Every row gives one point. A path goes straight from each point to the next, and from the last back to the first. The post is the endless flat space through its rows: a point in 2 columns, a line in 3, a plane in 4, and so on, so that a path can go around it. How many times does the path go around the post? Going back the other way cancels.

Post (1 x 2)
[[ -3 -11]]
Path (22 x 2)
[[ 23 -27]
 [ 40 -19]
 [  6 -57]
 [ -9 -34]
 [ 19 -24]
 [-35 -45]
 [-26 -21]
 [ 18 -46]
 [ 43   4]
 [ -1  25]
 [-40   7]
 [  3  22]
 [ 45   9]
 [ 19 -50]
 [ 26 -21]
 [ 16 -48]
 [-16 -26]
 [ 22 -24]
 [ 42  14]
 [-17  23]
 [-47 -24]
 [-16 -53]]
Times around: 1

Post (3 x 4)
[[  3 -16 -26   6]
 [  7  22  29  -6]
 [ -9 -26  14   0]]
Path (24 x 4)
[[ 19 -14 -24  24]
 [-13 -37 -33  26]
 [-15  -4 -45   1]
 [  8  30 -28  -3]
 [-31 -60 -16   9]
 [ -5  -3 -28  -5]
 [  3  -8  11 -12]
 [ 34  23  23   2]
 [ 12  14  -2   9]
 [-18 -17  19  18]
 [-13  30  51 -19]
 [-16 -38  -2 -18]
 [ 19 -12  19  -9]
 [  0 -18  27  11]
 [ 11 -12  -6  21]
 [  5 -36   2  12]
 [  1 -19  14  -1]
 [ 15 -36  -1  23]
 [ 25 -30 -30  12]
 [ 17  20   4  11]
 [  8  25 -55  18]
 [ -6  24 -46  -8]
 [ -5  -3  31 -26]
 [ 18   0  24  -5]]
Times around: 3

Post (7 x 8)
[[-25  -4  20  39   6   2   5  -8]
 [-13 -17 -26   3  21   3  11  13]
 [  8 -14   6  -4  30 -20 -29 -18]
 [ 20 -28   6  23   3   0  -5   8]
 [-16 -16  -5  25 -20   4   2 -15]
 [ 25  18 -21 -42  -1  20  17  53]
 [  7  16 -33 -29  12   4 -19  41]]
Path (30 x 8)
[[-21 -16  17   8  30   2  14  -5]
 [ 28 -17   8 -13 -28 -20  -8  20]
 [ 16  -7   6   7   8 -22   3   1]
 [ 22  13 -21  -3  40  -2   8  26]
 [  1  12 -20  11   7  21  -8   9]
 [  9 -52 -21  39 -32  22 -24   3]
 [-49  43  42  10   1  17  21   1]
 [ 37  -3   8  11   4 -11 -44  56]
 [-54 -10  13  20  17 -34  -6 -15]
 [-33  36 -10 -42   9 -44 -18 -55]
 [-16  48 -17 -16  44 -18 -36 -11]
 [  0  29  37  18   4  33  13   0]
 [-14 -30   1  -3 -21  26  34 -24]
 [ 18 -34  30  19  11  -6  -5   7]
 [ -9  18   4  19 -12 -10 -30  27]
 [ -6 -11 -31  19 -16  -6   7  -7]
 [ -2 -33 -13  33  60  10  21  13]
 [ -6  -5  -7   7  25  30 -12   3]
 [-28   0 -17 -24  10  18 -22  13]
 [-39 -23 -33 -15  49 -11   4  39]
 [ 36 -45  -7  -4  12   3 -30  19]
 [ -2 -36  32  -3   5  16  23 -13]
 [-49 -15  -3  42  -4  -4   4  -2]
 [ 12  -5   4   5 -51 -26  -7 -36]
 [  5 -20 -51  -1  -2  -3  28  24]
 [-40  18 -41 -25  31 -19  -8  25]
 [  3  -4  13   8  47 -36 -34  -9]
 [ 20 -20 -55  -2  19 -10 -10 -11]
 [-52  20 -17  -1  27  32  48  12]
 [ -2  22  10  -9  25  30  -7   8]]
Times around: 4

Post (10 x 11)
[[  2  -4  -4  -4  -3  -5   1 -14 -15   4   4]
 [  0  20 -11   5 -30   4 -14 -10  -3 -11   4]
 [  7   8  -4   3   3  17   8  -4  20  -4 -11]
 [-26  -7  -6  20  14 -13  -3 -17  -5   8  10]
 [-15   8  14 -15 -25 -14  10   8   2  21 -10]
 [-12   1 -14 -12  -1  -4 -19 -10  16  13   9]
 [ -5  13  10 -17 -11  -8   2  -7  15   2  15]
 [ 20  24   8   8   2  13   0  26 -14  -9 -10]
 [ 22  41 -11  16 -18 -12  37  42 -20 -12 -23]
 [ 20   1   7   4 -10   5 -11   9  13 -12   1]]
Path (26 x 11)
[[ 10  21  -2   1 -22  -3  22  17   8 -24  18]
 [  5  13  33  -9 -60  -6  23  -8   3   4   6]
 [-12   4 -15  -1   1  -6  27 -30 -36  21 -14]
 [ 11  17  -8 -22 -14  -5   9 -15  -4  -7 -12]
 [ 13 -12 -29 -14  20  -2  17  12  10   8 -20]
 [ -7  -7  -7   2 -37   0 -13 -16   1  -1  24]
 [ 28 -15 -12   4  15 -11  15  -3  11   7  21]
 [  9  14  36  -7 -46 -21  14  31  15 -14  11]
 [ -5   1   9  -7  -2  10 -12 -23  10  -7   8]
 [-16  10 -10   5 -39 -21  19 -19  31  -1 -14]
 [-12  34  -8  19  -4 -22  11  12  22  -4  20]
 [ 25  21  16   6 -10 -15  13  29 -19 -22  30]
 [ 11  -5  17 -36 -19 -15  21  21 -36   1 -13]
 [ 15 -13  30 -24 -19 -31  -8 -14   2 -15  17]
 [ -8  36 -26  17  -5 -14  -9  -8   5   1  15]
 [ 15  14   7  27 -17   5  23  38 -25   7 -33]
 [-29  17 -29  13 -12   0  10  16   3   8  -3]
 [ -6  15 -16   3   2 -17 -18  17  17  -7   7]
 [ 16  28  16 -22   9   1  -3  -7  -1   0   5]
 [ 14 -13   5  10   7   2 -21 -10 -13  18  12]
 [ 16 -11  27 -12 -31 -12  10  28  10   6  15]
 [-12  41 -44  15  -5   5  -5  15  12 -20   8]
 [  7  10   7   2 -26  -6  29  15 -15  16   5]
 [ 23  40   7   1 -16 -20  17  24 -15  -6  12]
 [-16   9  -8  -5 -45 -16 -48 -18  -3   0  -7]
 [ -3  17 -17  -3  -1  -6 -24   2 -12  -9   4]]
Times around: 1

Post (13 x 14)
[[  7  25 -30  -3 -20   6  40  -9  15  -9   4   9   0 -34]
 [-37  13  11  17 -26  19 -18  11  -5   1 -11   2 -21   1]
 [-12 -12   4  24  -4   7  -2  15  27  19 -14 -12 -34  21]
 [ -7 -16 -16   3  17   7 -32   2  27   3  -1  -8   0 -10]
 [ 30 -26 -18  28  -7 -16  -5  -1   1 -10 -12  24  14  11]
 [-21 -17  19   9  -5  10   2   6 -16  11  -1 -14  36   1]
 [-19  20  -6 -28  -2   3  14  22  18 -16 -10  12  -3 -23]
 [ 21  17 -10  28   5  13  20  21  33 -12 -16  11   1  -7]
 [  1   5 -22  -6  -9   8  18  -3 -22 -24  15 -31   0 -11]
 [  5  22  10  -7 -27 -20   3  -6  13  -6  -5  -1   2   3]
 [ 12  13 -23 -26  13  23  19  13  27 -20  41  17  12 -34]
 [ 12   9  -7 -36   8  10 -24   0   4   3  -6  17  16   9]
 [ -3 -18  17  26  21   4  15 -26  16  -1 -10  25  -9  14]]
Path (26 x 14)
[[ 36   0 -22 -12  -7  -6 -24  -8  41   3  -7   4  33   2]
 [  5 -18 -30 -23 -17 -19 -27  -6  -4 -12 -49  -4  28 -13]
 [ 32  18   1 -19 -13 -27  12   6  14 -16 -21  10  -1   4]
 [  2   9   9  26   6  -2  -1  11 -15  13 -29 -35  24   9]
 [ -8 -10   4   3  47  -3 -33 -26  48   0  19  24 -19  33]
 [  7   7 -30 -10 -39 -15 -38  23  16 -20  16 -38  -9   3]
 [ 56 -44 -19 -11 -16  -7   4  15  -2  -3  -9  33  43   9]
 [ -5 -31   0  -8 -15  -8 -19  15   4  29  -5 -21  -4  -6]
 [ 28  24 -16   8  29  24  12 -13  17  12   2   7 -15  11]
 [ 31 -36 -29 -19  22   0 -57 -13 -11   5  55  11  48  30]
 [-35  14   5 -17 -21  15  29  16 -13 -36  14  20  -4   5]
 [ 10   2 -16   4  -8  21 -21 -42   8  10   5  -3  17  -7]
 [  9 -34  -9  33  -1  16 -12  -4  60  20  16  18 -18 -27]
 [  9  -8  12   9  24 -21 -33   2  16  11 -32   0   9  20]
 [  9  18 -55  -4  16  11   1 -41  15 -15  16  29  12 -52]
 [ 27  -5 -33  -8 -12  -5  -4   9   8  -6  30  20  36  -1]
 [-11  -8 -13  14 -21  31  18  23  27  -5   6  44   4 -16]
 [-13   8  27 -26 -10  20  14  25   5  10   0 -29  40 -11]
 [ 10  24  14  -8  10  -5  44  -7   9  -6 -13  -2   9 -12]
 [ -4   3   2  21  17   2   3  -9   2  23   4 -14  34   1]
 [-11  -3 -15  34   3  54  45  19  -1   8  32 -43 -25  12]
 [-34   5   5 -15  -2  16  26 -38 -12 -15   7  -8  16 -30]
 [ 16 -12   5  35 -21  18  14   8  21  -4  37  24 -20  -4]
 [  8   1  -7   3  46  15  13  10  27 -26  -3  -5   3 -42]
 [-20  14 -23  11  -9  26  21  -9  -2  14  17  -8  -5 -28]
 [  1  38  26   9 -41 -15  25  35  23   0  -6  -9  28  18]]
Times around: 5

Post (17 x 18)
[[  9  21  17  20  -1   0  10  -4  -4   3  14  10 -12  -5   6 -10  -4  46]
 [ -2 -15  27 -12  26  -6 -20   3  -9  -3   1  32   3  -4 -17  11 -15   5]
 [  3   5 -29  -6   0  11   0  29   5  12 -12  -9  -3  13 -31  32   6   2]
 [ 10   6   5  26 -15  11  -4 -14 -10   3   2  23 -16  23   3 -19  22  24]
 [ -3 -10   6   5   2  -2   9 -14  -4  -4  16  22   7  10  13  15 -16   7]
 [  0  15  -6 -11 -18 -10  -1   4  -1   6  -5 -14 -14  -5 -22  13   6  -5]
 [ -8  21   1   3  13  11   5  -2   4   6 -14   8  -7  15  13 -22   0  11]
 [-11   5 -23  -6  -1   8   5  28  12  -4  15  -4  -7 -19 -21   1   7 -14]
 [-10  -6  37   1   8 -12  -9   6  27  10  10  35  12   3  -3  16   1  -4]
 [-24  -6   2 -30 -12  19   9   7  -3   9  -9  -2   6 -13 -24   4   4   5]
 [ 14 -18  34   4   3  13   8   3   7 -31   9  17  19   5  -8  12 -12   3]
 [ -6  14  20  17   6   5  -9 -21 -16   0  22 -15   2  11   7 -15  18  12]
 [  4  15 -18   2 -15  23  -7  15   0  10 -13  -5   0 -23  -8  22   1  -5]
 [ -1   7   1   9   1 -10 -12 -21   0  -9  -3   8  22  -3  12 -22  17  33]
 [-10   9   0  10   6  14  -8 -21   7  -5 -14   9 -21   4   6   8  28  27]
 [  6  -9  -5   8   4  -1  17   8  -7  17 -25  -2   2 -27 -30  13  13  -9]
 [ 21 -10  -8 -25   5   4 -11  30   5  13  -3 -19 -13  -8  -5   8  16  -7]]
Path (28 x 18)
[[ 12   9  15  -6  13  22  11  -6  27   6  -1  25 -14 -21  14  24   1  26]
 [ 24 -19 -37  13 -43 -18 -15 -27 -16  14  -1  13  14  17  -2   1  32  37]
 [ 15  14 -21  18   9 -18  16  16   0   4  16 -11 -16 -21  12 -49  -1  12]
 [-46  38  -1  -9 -25   7 -17   5  18   5   7  -9 -18 -12   5 -10  25  12]
 [  3 -10  20 -18  20 -17 -14  15 -16 -12  20  15  -6  -5 -11  -6  16   8]
 [  9  16   6  11  13  -2 -15 -12   9 -33  25  -3  -4  -9  -3  22  20  26]
 [ 20 -37  37  27  27   4  20  -3  18  -8  12   6  -3  18 -14  20  20 -60]
 [ 21 -16 -16  24  10  -1  16 -17  12 -13  36   7  -1  38  12  10   9   8]
 [  7  43  10   7 -11   2 -21   3  18  20  24   8 -22  10   8  28  15  16]
 [-27   5   1 -23  22  -2  19  23 -14   8  30  17   3  -7 -14  15 -18  21]
 [-34   8  -3  26  15 -14   3   1 -11 -19  11  -9  17 -14 -19  -8  11   1]
 [-22  32 -33  -3  -4  -8  15   3  33   4 -26 -24 -26   9  -4  -9  20 -21]
 [  4 -19  37   4  -4   3  -2  12   0   5  29  14  44   6 -33  29 -25  29]
 [-16  23 -55 -13   4   0  -8  -7  17  27   3  -8 -11  44   2  -6   3   8]
 [-17 -16  35   9 -13   3  21  -9   4   8 -24  25 -21   1 -17   4  -2  11]
 [ 13  26 -38  31 -11  -1 -13  24 -13  -8  31 -15 -21  28   2  -1   9  38]
 [ 36   1  -2  -1  -9  -9   1  30  11  13  -2   9   7   9  14  19   5  -2]
 [-22  35 -12 -39  -5  17   4   6  -7  -9   4 -19   1   2 -28  13 -18  11]
 [ -1  -1  22   0  -7 -10  14  -6  -9   9  31   5 -23 -17 -15 -16  -1 -10]
 [-33 -27  11 -11  15  -7 -14   2  20   1   2  27   1  -8 -33 -16  12 -36]
 [-43  17  22  -5 -22  27   8   8  18 -13  27  36  10  -7  10  -9 -27   8]
 [-50  40  10  -6  22  -8 -37 -16 -14  10   2   7 -12   6   3  -1  15  14]
 [-25   9 -21 -20  -5  36  -4 -24  -7  -1  -9  13 -26   9  15   3  16  35]
 [ 10  16  18   9  19  -3   1   6  20  20 -10   7 -17   5 -18  27  14  21]
 [ 11  11   8  26   7 -12  -1 -12 -17  33   0  -3 -29  -5 -32   7  -2  13]
 [-18  -5 -24  12 -19  25 -11   0 -32  10  -3  -7  -2 -14 -11  13  -7   2]
 [ 11  11  20   8  23 -23 -10   5   4  22 -14  -1  15 -30   9 -45  -5  16]
 [ 21 -22  21  -3  15  35   2  -7 -12 -29   1  15  -6  -3 -19  14 -12   8]]
Times around: 2

Post (17 x 18)
[[-11  -3  19  -4   3  -9  17 -11   6  -8  30   6  11 -22   2  -2 -15   0]
 [ -4   9 -12  19 -17  -6  10 -30   5  -4  -7  -1  13  19   1   4 -10  11]
 [ -3  -3  25  19   5   5  15  -7  -5   9  13  -1  10  -5   8  -9  -3  -1]
 [-24  -2   5 -13  12   8   7  -3 -13  12   2   6  -6 -10  10 -11  11  15]
 [-17 -15  27 -15   3  -8   7 -15 -11  27  16   9   9  -4  -3   1   2  -5]
 [ 28  21   1  11 -13  -5  10   0  -1  19 -12  26  10  24   1   5  14  14]
 [  5  30  -6  20   1 -25   3 -10   0  -7 -11  17  18  19   0  11  20   0]
 [ -1  -5  20 -17  20  -9  -5 -13  -4  13  -5 -34  11  -3   9 -10   6  25]
 [ 13  16  -2  11  -1 -24  -1  -6  19  10 -25  18  -5  12   4  -6 -11   6]
 [-14 -13  25 -14  13  11  20 -18   4   7  19   5   0 -12  22   6  17  -1]
 [  6 -26  -6 -11  35  18  -9 -12  -8  10   7 -20  14  -1  -5 -18  10   9]
 [  7  26  -6  -1 -16  -6   4  -6  21  10 -14  -8  12   8 -16  -4  15  -8]
 [  3 -11  11  -6  21  -1   7 -23 -17  17   4 -25  -2 -24  -3  -8  12  12]
 [-10  -9   7 -12   7  11 -14  -9 -11   3  24  -5 -17 -13   9   9  -5  -8]
 [ 20  17 -14   6 -18 -28  19   3  10   3  -3   9  -2  31  -2   3  12  -9]
 [-11 -30  19   3  -4   1   7   6   0   6  12  -3   4 -22   5   3   1   6]
 [  8  14  12  -1 -15  -5   3 -24  -4  -9 -17  11   8  18  -8 -11  17  -4]]
Path (30 x 18)
[[  6   3  -7   7   4 -15  24 -33 -24  14  41   4 -12   4   9   0   2  -5]
 [-10  -5  -8 -12   8 -29 -16 -12 -30   4   0  -5 -13  18  17   0  -2  14]
 [ -4   8 -11  -3  12  -7  20 -26   3   7 -11  15  34   9   3   1   6  14]
 [ -3   2  15  13  11 -12  31 -22  10 -41  11 -14  23  -7  17  10  10   6]
 [ -1 -25  31  -6   4   4  20  -1  28  14   9   2  25  -3 -23   0  34 -15]
 [ -3   2  14 -48  26 -22  -3 -27 -22  45 -11  18  -5  28   7 -11  22  24]
 [ 31  21  -6   2  12 -23   5 -22  29   9  -4 -30  31  10 -26 -60  -5  -7]
 [ -1   7  12  21  11 -16 -11 -19 -30   0  13  16   6   0  15   7  -1  17]
 [ 11  19  12   9   9  -3   7 -31   4 -11  14   1  37  -5   1   0  13 -11]
 [ 15  21  17  14   6 -17   8 -15  25  18 -15  16  32   4   0 -11 -25  10]
 [ 25  15   1 -10  18  11   4   7  -9   8  -9  24 -10  21   8   5  14   0]
 [-16  12  12  19  -7  -4  21  15  20 -10   0  37  -6  -9  30  15   6  18]
 [ 26 -18 -28   5   4   5  -7  -3  10  27  16  -2  -1   6 -18  -4   0   1]
 [ -2  18   5 -14  -1 -11  -7 -24  -9  23 -17  -7  -5  16   4  -6  27   5]
 [ 11  22  -6   3 -15 -23  13 -35 -19   3  16  -8  34   2 -20   4 -15  -7]
 [  0   4   7  26  10  -3  14 -14 -32  -5 -14   6  10  11  20   5   0  21]
 [-15  -6  23  -1   4  25  26 -21  -9  24  24  21   8  -6   7  18  10   9]
 [ -1   3   0  -1   2  12 -10 -14 -13  10  -8 -19  -7   1 -17   1   3  11]
 [ -1   8  13 -16   7 -36   6 -33 -14 -24  12  -1  -1  17   1  25  -3 -16]
 [ -2 -29  14   4  36  10 -18 -20 -26   7   0 -16   0   1  -6  10   3   9]
 [ 25 -19   7  -5  -7 -18  -1  25  10  28 -18   5  -5  11   0  -3  17  21]
 [  0  -4   1  -5  -2  -4   8  -2   4  23  14  -2   2   0  -3 -11  34  -1]
 [ -6   7  -4  20  -3 -17   1   1  10 -27   1  13  26 -17   1 -11 -15  12]
 [ -5  -5  27 -18 -13 -14  19   2  -1  23 -18 -10  -2  11   8 -16   6   1]
 [ -6   1   4 -35   1  24   2 -11  14   9  -4 -17 -17   3   4   3 -17   1]
 [ 39   5  27  14 -26 -23  21  25  39  13  -7   2   8   4   4  -5 -11  -7]
 [ 16   2   3  -8   4 -23  18 -11  29  -5   4 -24  38   5  -5   0  10 -10]
 [ -9 -11  14  19  -7 -23  36 -23   4   8  -2  31 -12 -21   1  12 -10 -11]
 [ -7   6  -5  20 -14  18  26 -13 -10 -26  17  23  10  32  21   1 -24  29]
 [-26 -14  20  -2  -9 -12   2   4 -10  38  -9   8  -1 -12  -8   2  18  30]]
Times around: 4

Post (17 x 18)
[[  4  -2  10  16  16  -8   5   5  -6  -4  16   8 -12  -4  14 -17   0 -10]
 [  7   8   4   0  19 -12  -6   0   0  26  13 -26  -2  -3  11  11 -15 -17]
 [ 13  28  13  28  15 -16   8  -4  -5   7  -4   1 -17  -7  -4   2 -12 -17]
 [ -9   3   4   8  -3   7  19 -14   0   4  -7  -1 -12   6   8   5  16  19]
 [-10  16   6   4 -26 -12  -1   6   5  -3  -8   9   5  12   7 -38  11   2]
 [-24  17  -5   0  -9   8   5 -11  16  -7  10   5  -3  -8  -6 -15   0   5]
 [-23   6  -6  -8 -16 -12  14   6  -5 -17   2  19 -10   9  -8  -9  26  15]
 [ -6   5  14 -11  37 -12 -14   3 -19  38 -13 -35   1 -29  16  -8  -1 -10]
 [-10   0   3  12 -15  -5 -12  -6 -14  -4   3  27 -25  16 -26 -25  10  16]
 [-19   7  14 -12 -22   2  13  -3  14  -5 -14  13 -14  21  -5 -20  -3  10]
 [ -4  18   8  -7 -11  10  18  -2  -9 -12  18   4   8   9  -9 -19   7  14]
 [  5  -1  15   0 -16 -13   3  -6  10 -11  -6   9  -6  -1 -14 -15  12  10]
 [ -9  -5  13  -2  30   3 -21  11 -23  16 -13 -48   6 -22   9  16  -9 -19]
 [-16  13   2  -8 -13  22  -4  -1  -3 -10   3  21 -13   9  -6 -14  36   6]
 [ -2   3  12   2  21  -1 -13  21 -14  39  -1 -28  15 -33  12  24 -17  -4]
 [ -2   9  18  -4  22  -9 -21  -6 -19  13  -2 -18  21 -27  33  16 -14 -24]
 [  4 -15   9  13  33 -18   2   2 -18  23 -12  -4  16  -4   3   8  11 -29]]
Path (26 x 18)
[[ -6  -7 -11  -5  -2   8  15  11  -2  14 -10   8  -9  -3  -7  44   9  17]
 [-11  16   4  -8  15  17   8   5   9 -21   9   9  -6   5  27  25  16  -3]
 [-14  12   2  15  -1  -5  -4  -4 -11  -4 -12  24 -45  -2 -24 -15  33  28]
 [  3  -5  24  -4  15   9 -14   1  16  16 -24  -8 -14  -2   4 -16   3 -12]
 [ 17  14   4   8 -11  -5 -18   6 -24   7   4  10  28 -24  24 -34  17 -19]
 [-18 -16 -10  20  15   9  -2 -11  -6   8  14  17 -25  10 -13 -43  13 -21]
 [-13   2   6  -4   5 -11   2 -16 -26  17 -30 -24  17  10   9 -43  13 -14]
 [ 17  -7  13 -20  39 -12   8  34 -12  37  11 -21  12 -16  26 -24  17  -2]
 [  7  -4  25   4  27  -8 -35  -7   1  21  -5   5  16 -14  22  -4  13 -22]
 [ -9  17  26   5 -18 -25  -3  10  10  24 -15 -28  18   6   5 -15 -21 -11]
 [  8   2  17   3   6   0  11   8  -4  60  -3 -38   2 -18  -1   3 -21   2]
 [-24 -14   6 -14 -12   1   4  15 -11  16  -8  -4  -4   5  -4 -12  13  15]
 [-13  19  15  -3 -24 -10  14  11  18  12 -18 -20  -2 -11 -20 -10 -10  32]
 [-24 -26   8 -11  32 -19  44   0 -20  11 -21  -6  15   7  -9  -1   9  13]
 [-26   9 -19  -4  16  21   1 -19   8   1  -8 -14 -21 -31  -9  56  10  16]
 [-19 -26   1  -3  33   2  29  11   3   9 -18 -35   3   3  11  58   3  16]
 [-20  18   0  -3   2  -4  19 -13  28 -10  18  13  15  -4  14  -4  11  12]
 [-10 -30  12  -9   9 -19 -12   1 -16  27 -39 -15  -5  17 -14  22   9  13]
 [ -2  33  12   3  15   4  -7  12 -13  -5   8 -26  -1 -14  16  -5  15  -5]
 [  5   8  21  -5 -25  -7  -8  13  -6  17  -1  -1  -5  17 -15 -16 -10  -1]
 [-15   8 -13   9 -10   2   7  -8   7   1  -6 -14 -12 -32 -17  -9   4   3]
 [-28  23 -16 -12   2  29  14   4   6  10  15  -9 -14 -10  38  10  -4  11]
 [ 11  15   7   5  16 -11  11   1   4  19 -12 -38  -1   4  15  17   9   9]
 [-17  -2  39   8   6 -13 -27 -11 -17 -23 -53  -8 -17  -5 -14 -32  17   1]
 [  0 -13   8  23  -8 -11  -3  -2  -8  13   0 -26 -25   3   7 -16  24  11]
 [-13  11 -21  11   3   5  -3  21  -8 -12  39   9 -14  -2 -20 -18   3 -25]]
Times around: 2
